Every row gives one point. The ring and each string are closed loops that go straight from each point to the next, and from the last back to the first. Before rounding, they use only three directions, however many columns there are. Count how often each string passes through the ring. Passing back the other way cancels.

Ring, 8 rows:
[[-3.7 -1.2  4.5 -3.3]
 [-0.6 -1.7  5.3 -1.9]
 [ 3.5  1.0  3.7  1.7]
 [ 3.9  5.1 -0.3  4.5]
 [ 1.8  6.6 -3.0  5.3]
 [-3.4  5.9 -4.7  3.8]
 [-6.9  3.6 -2.4 -0.2]
 [-6.8  1.2  1.2 -2.9]]
String:
[[-4.2  1.3  5.1 -5.5]
 [-4.4 -3.2  6.8 -5.4]
 [-2.5 -4.1  5.1 -1.9]
 [-1.6 -0.6  1.3  1.4]
 [ 1.6  2.5  4.8 -1.6]
 [ 2.6  2.8  3.7  0.3]
 [ 6.5  3.7  3.6  2.6]
 [ 3.5  0.8  0.5  5.2]
 [-0.5  1.4 -0.1  2.7]
 [ 1.4  5.5 -0.9  3.2]
 [ 3.1  9.5 -2.3  4.1]
 [ 4.1 10.2 -3.7  6.1]
 [ 2.0  3.5 -2.8  6.5]
 [ 0.1  2.0 -0.8  3.7]
 [ 2.6  6.6 -0.2  2.7]
 [ 7.0  6.8  1.3  4.1]
 [ 7.1  2.4  3.8  3.4]
 [ 0.8 -2.3  2.3  2.7]
 [-1.1  1.2  1.1  1.2]
 [-0.3  0.8  4.9 -2.2]
 [-2.0 -0.8  8.0 -6.2]
 [-4.3 -4.7  5.5 -3.3]
 [-3.2 -1.0  2.1 -0.5]
 [-2.4  2.0  1.7 -0.8]]
Times through: 5
String:
[[-0.8  0.0  1.3  1.6]
 [ 1.8  3.1  3.0  0.2]
 [ 6.4  2.9  4.5  1.9]
 [ 7.0  5.0  2.9  3.2]
 [ 3.0  5.7  0.8  2.3]
 [-0.1  2.3  0.0  2.6]
 [ 2.2  2.7 -2.0  6.2]
 [ 3.8  9.4 -4.6  7.2]
 [ 2.0 11.4 -5.9  6.6]
 [-1.2  5.3 -5.2  6.2]
 [-2.3  1.2 -2.0  3.6]
 [-2.7  5.2 -2.2  1.9]
 [-6.0  9.2 -5.4  1.3]
 [-9.1  5.8 -5.8  1.0]
 [-7.1  1.0 -2.6  1.1]
 [-3.5  1.2 -0.3  1.0]
 [-6.4  4.3  0.4 -3.2]
 [-8.3  3.9  2.2 -6.3]
 [-7.7 -2.4  3.3 -4.3]
 [-3.5 -2.0  1.6  0.3]
 [-2.4  1.4  2.5 -1.4]
 [-1.9 -0.1  6.4 -4.6]
 [-0.1 -4.7  8.3 -3.5]
 [ 0.0 -3.3  4.2  0.6]]
Times through: 3
